Rows are points. Each copy is the shape, with its points in the same order, turned, moved and blurred by noise. Some copies are also mirrored. Which?
(in the rows, 128 means zero)

Shape (8 x 2):
[[ 77 148]
 [ 91  58]
 [118 164]
 [162 110]
 [122 128]
 [ 81 145]
 [ 96 140]
 [134  77]]
Copy 1 (8 x 2):
[[ 68 149]
 [131 212]
 [ 94 106]
 [160 128]
 [117 136]
 [ 73 145]
 [ 87 142]
 [157 170]]
Copy 1 is: mirrored
Copy 2 (8 x 2):
[[ 88 155]
 [ 51  71]
 [133 151]
 [142  84]
 [116 117]
 [ 89 150]
 [ 99 142]
 [105  66]]
Copy 2 is: only turned

Shape (9 x 4):
[[129 127 137 207]
 [ 96 180 103 136]
 [ 88  82 126  72]
 [100  61 158 102]
 [169 185 127 153]
 [142 126  77 130]
 [107 114 116 149]
 [118 126 111 141]
 [166  63 161 101]]
Copy 1 (9 x 4):
[[111 119 146 201]
 [132 191 115 148]
 [167 111 107  65]
 [161  70 132  84]
 [ 88 183 176 149]
 [ 89 150 106 107]
 [131 125 115 142]
 [120 140 122 135]
 [108  67 171  74]]
Copy 1 is: mirrored
Copy 2 (9 x 4):
[[172  97 111 186]
 [ 91 138  72 153]
 [ 70  71 134  78]
 [ 98  64 167 106]
 [138 183  96 161]
 [136 120  70 101]
 [125  94 104 137]
 [130 103 100 129]
 [150 111 188  78]]
Copy 2 is: only turned
Copy 3 (9 x 4):
[[ 88  96 172 187]
 [103 161 104 156]
 [ 74  97  93  63]
 [ 66  74 138  65]
 [162 131 143 171]
 [120  87  85 153]
 [ 82 100 123 142]
 [ 98 105 117 143]
 [123  46 150  73]]
Copy 3 is: only turned

Shape (12 x 6):
[[126 126 105 107 114 165]
 [107 162  81 115  82 139]
 [129 124  88 164 143 191]
 [151 129 106 187 101 177]
 [194 113 164 133 187  98]
 [149 153 138 119  92 179]
 [158  98 158 154 135 120]
 [162  81 166 134 169 116]
 [195 131 151  95 176  70]
 [ 99 134 163 196 135 190]
 [122 142 144 121 109 183]
 [152 186  60  85 113 115]]
Copy 1 (12 x 6):
[[147 132 102 129 133 176]
 [154 150  86 168 156 140]
 [122 130 149 150 153 218]
 [144 116 170 169 135 178]
 [ 90 144 191  57 127 153]
 [200 149 141 135 129 160]
 [118 106 179 106 124 148]
 [101 117 170  60 121 142]
 [ 83 176 158  45 119 125]
 [162  86 184 141 198 189]
 [187 127 131 121 154 162]
 [118 217  82 146 138 150]]
Copy 1 is: mirrored
Copy 2 (12 x 6):
[[118 139  81 110 125 152]
 [120 117  69  94  74 130]
 [108  90  67 126 140 199]
 [110 100  80 165  93 197]
 [156 148 176 178 164 145]
 [121 154 101 105  94 192]
 [111 144 147 176 126 149]
 [116 156 164 175 166 155]
 [187 174 164 161 163 120]
 [ 71  78 151 128 105 208]
 [103 131 108 101 109 185]
 [196 137  66 104 106 131]]
Copy 2 is: mirrored

Shape (15 x 9):
[[161 153 148 166 125 141  53 152 109]
 [105 137 145 140 151 117 121 132  46]
 [140 130 127  81 121  80 147  92 113]
 [106 106 142 107 115 133 104 140 137]
 [101 136 158  89 143 100  59 100 169]
 [ 85 153 111 111 191 194 133  78 170]
 [116 132 161 105 133 113  93 138 177]
 [140 114 118 185 167  96 150  94 148]
 [141  89 114 137 166 154 130  80 135]
 [ 64 190 142  97 177 134 129 135 126]
 [ 89 131 111  97 173 143  62 134 162]
 [142  84 116 198 191 100  68 121 176]
 [106 148 170 197 131 191 181  97 146]
 [ 85 143 127 144  64 113 125 106 160]
 [137 135 164 153  60 106  89  93 183]]
Copy 1 (15 x 9):
[[132 136 117 218 126 127 105 123  93]
 [109 155 157 147 175  76 139 123 115]
 [117 114 163 100 108  81  86 110 159]
 [ 98  99 155 130 130 150 111 141 115]
 [ 64  93 145 160 136 146  44  99 134]
 [109 135 188 105 181 202 103  44  84]
 [ 98 103 136 141 138 167  67 134 137]
 [148 100 129 146 159 142 148  56 170]
 [134  80 185 132 144 144 142  60 106]
 [ 87 178 138 113 206 150  77 113 110]
 [ 69  99 127 134 173 167  57  94  81]
 [126  34 103 195 165 157 131  53 129]
 [147 171 197 162 148 204 167  87 151]
 [ 73 140 131 129  84 168 130 114 159]
 [ 98 110 140 185  55 164  87 115 174]]
Copy 1 is: only turned
Copy 2 (15 x 9):
[[173 140 135 163  99  97  80 195 117]
 [124 133 132 137 145  97 140 130  63]
 [144 100 165 118 130  97 157  88 147]
 [107 108 138 135 120 118  68 123 153]
 [126 114 193 115 162  68  59 136 162]
 [123 170 103  69 213 135  82 132 175]
 [126 103 172 141 150 114  50 125 162]
 [123 129 137 173 181 138 157 175 179]
 [130 117 123  89 159 132 135 171 167]
 [127 149 133 139 205  96  72  87 108]
 [124 112 115 108 186  83  43 144 158]
 [117 109 132 168 183 103 110 239 183]
 [ 99 210 124 142 143 195 111 147 151]
 [ 83 167 155 157 102  95  99  99 196]
 [138 160 205 147  79 115  91 149 202]]
Copy 2 is: mirrored

Shape (16 x 11):
[[  7 144 131 107 124 183 178 122 158 141 171]
 [105 165 129  80 108 163 124 130 110  70 133]
 [138 101 140 155  66 207 113 138  47  49  82]
 [102 132 118 148 139 156  98  75 131 136 139]
 [184  91 169 140 175 142 132 100 136 147 155]
 [122 135  60 116 165 153 106 144 104 105  77]
 [147 127 156  79 179 137 185 108 122  66 105]
 [157 151 161 139 133 104 138 157  70 120  90]
 [117 126 115 109 135 141  56 155 195 150 119]
 [ 97 101  94 127 146 102  93 161 145 164  90]
 [125 147 141 140 131 143 113 155 180  56 106]
 [142 177 150 111 109 143 169 131 123 131  80]
 [ 73  53 175 121 146 112 114  99 153 143  85]
 [129 103  99 170 165  88 182 118 113 116 172]
 [ 63 111 130 143  92  95 122 179  93  74 100]
 [148 114 116 114 123  52 203 107 131 147 174]]
Copy 1 (16 x 11):
[[ 36  94  80 108  85 109 185  77 154 176 124]
 [126 143 126  62  96 127 148 145 166 158  85]
 [151 102 166  96  41 208 100 195 118 126  79]
 [110 145 161 118 104 152 135  78 140 139 158]
 [170 131 125 112 127 140 154 108 123  77 213]
 [107 143 151 109 175 180  93 138 175 134 102]
 [183  92 110  77 153 134 176 125 172  90 103]
 [156 116 150  88 158 118 115 168  71 120 124]
 [ 91 156 146  98 125  95  65 117 187 136 185]
 [ 98 124 123 121 164 118  46 104 149 137 151]
 [111 134 155  87 100  91 115 147 177  72 107]
 [142  88 161 109 142  92 156 168 138 150 124]
 [135  54 124  97 109 119  74  45 138 111 160]
 [135 156  91 166 151 128 146  89  88  84 118]
 [101 109 111  90 103 112  64 134  96 123  55]
 [180 149  72 170 154  76 153  95  95 131 133]]
Copy 1 is: only turned
Copy 2 (16 x 11):
[[138 131  81 152 100  83 200 152 167 223 141]
 [201 146 141 103  94 145 167 161  99 180 130]
 [209 109 167 180  84 199 163 207  48 134  74]
 [178 144 106 168 157 127 133 132 123 137 143]
 [147  87 167 114 179 130  93 156 142 103 130]
 [144 141 104 115 108 164 160 123  45 105 137]
 [183  71 141  46 128 131 173 131 112 140  96]
 [134 129 196 113 106 157 118 115  84 138  70]
 [130 178  70 104 136 165  87 162 124 148 157]
 [ 96 148  76 125 123 138  94 131  70 139 124]
 [175 170  98  79 117 158 146 181 126 127  74]
 [158 120 153 108  77 172 135  97 132 154  90]
 [135  83  67 137 184 134  91 148  99 186  81]
 [133 110 147 123 128  42 132 144 107  97 105]
 [139 159 116 128  92 115 131 175  43 179  50]
 [146  85 149  93  93  38  80 113 130 135 110]]
Copy 2 is: mirrored
Copy 3 (16 x 11):
[[ 90 111 181 188  51 174 144 171 178 183 160]
 [116 161 149 138  99 184 145 171  80 133 119]
 [131  72 133 119 126 220 182 115  15  88 140]
 [134 137 148 119  90 173 128  74 135 165 140]
 [132 139 144 146 184 136 123  63 159 111 124]
 [180 109 105 111  97 200  85 138 104 135  91]
 [ 68 147 115 149 161 183 106 147 126 104  75]
 [135 101 112 147 167 124 129 120  58 151  83]
 [187 137 191  88  84 114 103 128 147 123 114]
 [173  81 134  91 102 118  79 136 141 155 120]
 [114 132 151 131  69 131 121 127  94  76  89]
 [120 113 135 141 130 148 172 145 107 154  50]
 [ 78  68 175  76 133 132  86 107 154 146 143]
 [115 120  51 173 126 126 109 100 151 139 152]
 [109  70 115 119  84 122 112 168  48 137 154]
 [100 146  53 142 157  90 150 142 175 162 136]]
Copy 3 is: only turned
Copy 4 (16 x 11):
[[ 51 117 205 140  92 173 189 153  34 122 159]
 [137 107 188  97 159 161 158 135  95  93 100]
 [169  48 197 117 177 205 111  34  84 108  76]
 [ 64 124 143 130 101 155 102 107  86 102  96]
 [ 93  57  96 140 112 117  51 121 112 120 139]
 [119 126 111 181 171 175 159 108 102  90  74]
 [131  61 168 160 154 103 121 157 110  61 131]
 [185 103 148 166 134 118 107  96 124 155  87]
 [ 45 117 102  98 143 126 161 102 125 154  84]
 [ 86 124  82 167 114 124 177  73 105 149  89]
 [ 82 112 168 115 202 107 135  82  98 125 106]
 [130  94 193 171 132 138 138 126 159 135 105]
 [ 69  55 137 158  68  84 153  58  77 111 108]
 [131 144 113 178 122 123  91  96  74  93 184]
 [167 124 169 132 145 120 182  36  56 128 110]
 [148 140 118 155  78 101 117 115 137 106 208]]
Copy 4 is: mirrored

Shape (17 x 12):
[[114 122 154 108 114 185  95 112 208 137 164 149]
 [118 121 148 181 158  74 186  87  87  76 110  79]
 [164 134 137 169 133 106 156 130 117 118 117 104]
 [100  98 100 167  92 152  84 150 189 133 141 148]
 [181 128 136 121 138 101 189 120 101 141  80  84]
 [174 130 152 147  88  78 152 127 105 119 102 133]
 [189 125 126 149 142  82 156 139 108 104 181 103]
 [ 91  97  77 118  56 146 137 127 216 136 170 147]
 [154  65 125 141  87 145 113  85 217 119 153 184]
 [161 151 141 172 148 107 217 139 118 130 115 165]
 [ 90 105  74 148 110 161 105 117 201 141 175 162]
 [148 166 129 166 153  44 143 119 131 141 100 128]
 [ 83 114 119  95  92 120 112 114 163 111 178 176]
 [192 131 104 134 152  83 166  75 105 149 118 126]
 [139 142 136 191  73 167 131  90  99 197 132 159]
 [135 147  73 128  84 176 101 108 180  86 138 174]
 [155 183 127 175  62 134 150  84 187 159 150 135]]
Copy 1 (17 x 12):
[[ 93 165 100  66 150 119 134 134  73 105 138  50]
 [127  96 190 169  59 168 202 138 131 154 149 164]
 [165  95 172 129 109 152 151 142 117 129 146 145]
 [134 140 103 101 117 121 112  92 135  81 123  61]
 [126 107 184 124 149 176 151 140 124 127 138 204]
 [158 142 210 127 130 157 113 136 129 152 134 149]
 [170 124 218 140 121  94 179 148  97 109 112 150]
 [119 190 106  80 114 100 128  53  95  60 140  90]
 [146 181 124  84 143 159 138  63  70 114  82  54]
 [157  90 170 161 109 158 125 123  60 124 180 159]
 [125 155  75 102 103 100 128  82  88  76 109  76]
 [178  79 149 111 103 121 122 126 118 181 149 180]
 [ 86 200 124 108 117  70 118  89  93 121 131  87]
 [150 113 167 130 130 158 141 138  79 139  89 200]
 [132 123 147  91  74 183  47 160  83  92 108 109]
 [164 217  66 124 130 127 121 122  95  94 129 102]
 [172 158 128  40  93 146 105 132  60 107 151 137]]
Copy 1 is: only turned
Copy 2 (17 x 12):
[[ 81 134 104 115 106  93 156  80 162  88  98 117]
 [190 144 134 155 202 171 140 152 110 200 101  54]
 [207 139 130 142 155 142 126 148 110 140  97 100]
 [146 139 108 141 119  89 130  39 100  84 143  94]
 [206  89 132 165 137 176 131 193 115 151 129 139]
 [207 120 121 155 158 142 105 170 129 103 106  78]
 [217 112 179 128 170 158 120 125 119 120  48 117]
 [124  82 125 175 115  88 123  30 146  95 141 115]
 [109 119  84 179 165 111 164  68 140  42 112 107]
 [187 162 120 174 180 138  61 155 134 138  99 131]
 [125 124 103 135 115 103 116  16 136  99 128 123]
 [196 123 102 141 134 195  80 144  99 141  84  66]
 [109  89 132 120 152 100 109  71 169  99 122  71]
 [208  95 105 153 180 204 117 146 144 131  98 132]
 [211 184  82 141 117 131 118 109 194  86 161  95]
 [158  97  61 125 163  66 137  59 139  99 121 125]
 [196 125  72 183 104 106 114  86 189 115  69  96]]
Copy 2 is: mirrored
Copy 3 (17 x 12):
[[ 91 121  77 128 103  84  90 160 149 132 158 153]
 [139  97 137 193 101 216 135  69 147 176  84  58]
 [135 113 144 148 151 180 114  99 119 139 107  93]
 [110  80 119 123 135 111 148 136 141 118 208 152]
 [149 146 171 152 132 204  65  84 123 117  74 100]
 [125 141 175 139 159 196 111 109 132 173 121 101]
 [127 102 135  93 152 197 122 131 152 134  93  51]
 [112  87 119 103  96 141  92 148 208 115 220 173]
 [ 56  86 121 114 134 127 114 159 177 147 145 199]
 [158 123 132 173 133 238 115 150 105 150  95 123]
 [110  84  82 112 101 125 139 149 166  99 200 165]
 [160 151 129 172 185 197 142  94 158 132 110  99]
 [108 137 126 127 100 132 140 178 201 143 185 119]
 [122 155 141 128 126 209 135  86 152 107  66 123]
 [ 80 162 113 113 100 192 124 101  65 141 178 150]
 [153 100 117  79 102 104 142 144 157 150 156 189]
 [130 135  61  99 143 196  82  99 128 163 163 170]]
Copy 3 is: mirrored

Shape (16 x 12):
[[111  63 109 119  77  90 121 180 105 157 106 160]
 [135 108  67  88  79 166 137 207 172 105 137 100]
 [153 111 183 144 136  97 157  49  99 143 143 128]
 [121  79 127 125 184  76 162  83 125 156 107 100]
 [135  97 114 116 102 156 128 183 147 146 135  92]
 [141 124 163  86 171  84 110  65  75 132 112 108]
 [149 107 116  91 138 155 104 186 151 117 182 104]
 [118 115 126 166 135  52 127 191 131 148 116 165]
 [116 127  78  95  74 153 162 215 157 147 193 104]
 [160 151  92 130 159 119 118  59  96 145 113 118]
 [ 91  79 138 154 128 111 140 148 145 109 106 194]
 [197 100 159 141 162  98 112  60 127 171 102 119]
 [171 126 165  97 181 104 183  93  92 170  81 161]
 [ 95 116 123  97 115 112 109 142 173 178 129 156]
 [103 128 137 126  79  86 129 187 169 120  91 123]
 [147  88 110 104 103  54 136 144 164 118 129 167]]
Copy 1 (16 x 12):
[[103  65  82  66 106 184 158 145 129 141 142 127]
 [132  87 136 158  51 180 173  71 149 171 156 134]
 [ 88 125 105 126 205  75 112 163  88 120 190 118]
 [115 143  74 110 197 111 162 125 132  87 166 171]
 [151  65 115 157 107 161 160 102 131 144 156 132]
 [114 143  95 107 194 104  96 135  62 127 160 192]
 [140  76 151 140 106 145 164  49  86 147 157 131]
 [108 111  65  75 131 139 183 129 109 141  96  88]
 [112  65 153 170 101 180 193  77 154 199 143 113]
 [127 135 124 116 150  50 121 149 112 161 150 189]
 [126 133 120  80 112 155 153 150 124  87 130  71]
 [139 126  66  98 168  53 139 155  84 136 200 151]
 [106 170  94 130 174 110 172 192  54 128 173 167]
 [152 122 124  75 150 172 160 121 123 171 158 106]
 [138 129  68 119  99 189 128 117 134 165 120  90]
 [ 72 139  89  62 105 149 156 102 117 150 171 101]]
Copy 1 is: mirrored
Copy 2 (16 x 12):
[[114  41 118 141 116 127 165 111  96  50 126 127]
 [226  95 156 104 152 110 195  94  88 105 129 128]
 [ 42 137  90 141 128 139  99 123 110 164 152 165]
 [ 78 115 114 150  82 161 116  60 139 147 110 183]
 [187  79 130 112 121 125 145 115 100 118 135 138]
 [ 34 137 126  78  99 146  97  99 136 144 119 144]
 [181 103 148  95 105 123 175 143  96 157 113 113]
 [105  81 158 192  87  99 146 142 139  72 111 143]
 [229 109 108 130 125  70 185 115  69 113 118 111]
 [ 87 169 108  88 137 146 125 123 154 119 112 194]
 [103  92 143 201 134 175 162 121 126  92 143 107]
 [ 56 103 110 111 114 148 119 128 163 162 159 208]
 [ 55 152 111 124  62 142 131  92 148 115 200 166]
 [135  78  94 140 123 113 168 105 171 115 123 101]
 [144  67 174 159 147  83 134  94 133  90 132 109]
 [ 84  77 148 162 134  97 208  97 122 115 124 139]]
Copy 2 is: only turned
Copy 3 (16 x 12):
[[ 78  52 151 125 122 128 132  95 132 171  89 188]
 [170 131 116 135  79  90 126  95 112 127  23 177]
 [139  94 163 127 171 124 132 158 199 118 191 114]
 [120  69  96 157 109 139 119 154 175 141 192 120]
 [164 116 130 151 112  91 144 106 112 169  86 151]
 [125  91  99  84 156 140 130 169 154 128 189 103]
 [161 126 113 145 134  58 141 159  95 135  71 150]
 [ 28  96 143 181 122 114 123 132 123 141 122 157]
 [156 134 122 182 108  92 170 113 133 149   7 159]
 [129 138  66 104 161 123 145 121 167 101 189 146]
 [101  62 158 177 136 130  73 117 119  93 121 179]
 [114 101 119 114 160  80 105 125 180 151 219 109]
 [103  62 115 121 145 118 122  98 181  97 178  62]
 [117 104 103 164 163 134  78 120 136 165  92 135]
 [ 90 138 155 146  91 140  96 114 119 149  76 147]
 [ 79  88 133 129 112  93  78 145 177 131  81 162]]
Copy 3 is: only turned
Copy 4 (16 x 12):
[[ 55 101 118  91 114 116  80 158  72 134 128 120]
 [ 36 131  76  70 183  99 149 146 154 106  88  98]
 [174  90 166 153 117 166 116 163 146 183 121 162]
 [142  90 177 124 158 153 152 146  72 171 108 187]
 [ 67 103 119  73 158 138 142 127 140 137 106  98]
 [177  68 182 145 123 104 122 122 113 196  65 164]
 [112 108  79  57 150 127 166 143 135 130  76 103]
 [124 157 144  74 107 127  90 146  59 109 142 144]
 [ 41 178  76  69 148 135 173 156 139 138  96  81]
 [171 109 156 174 179 123 116 110 123 171 104 122]
 [103  90 126 129 100 125 117 162 100  71 147 162]
 [181  61 145 121 168 159 101  97 125 196 135 169]
 [156 103 142 166 119 171 103  90 113 171  80 210]
 [100 112 105 106 109  98 159 119 102 157 149 138]
 [ 57 132 143  60 113  84 102 139 136 119 140 151]
 [113 127  89  92 142  97  95 177  95 145 138 171]]
Copy 4 is: only turned
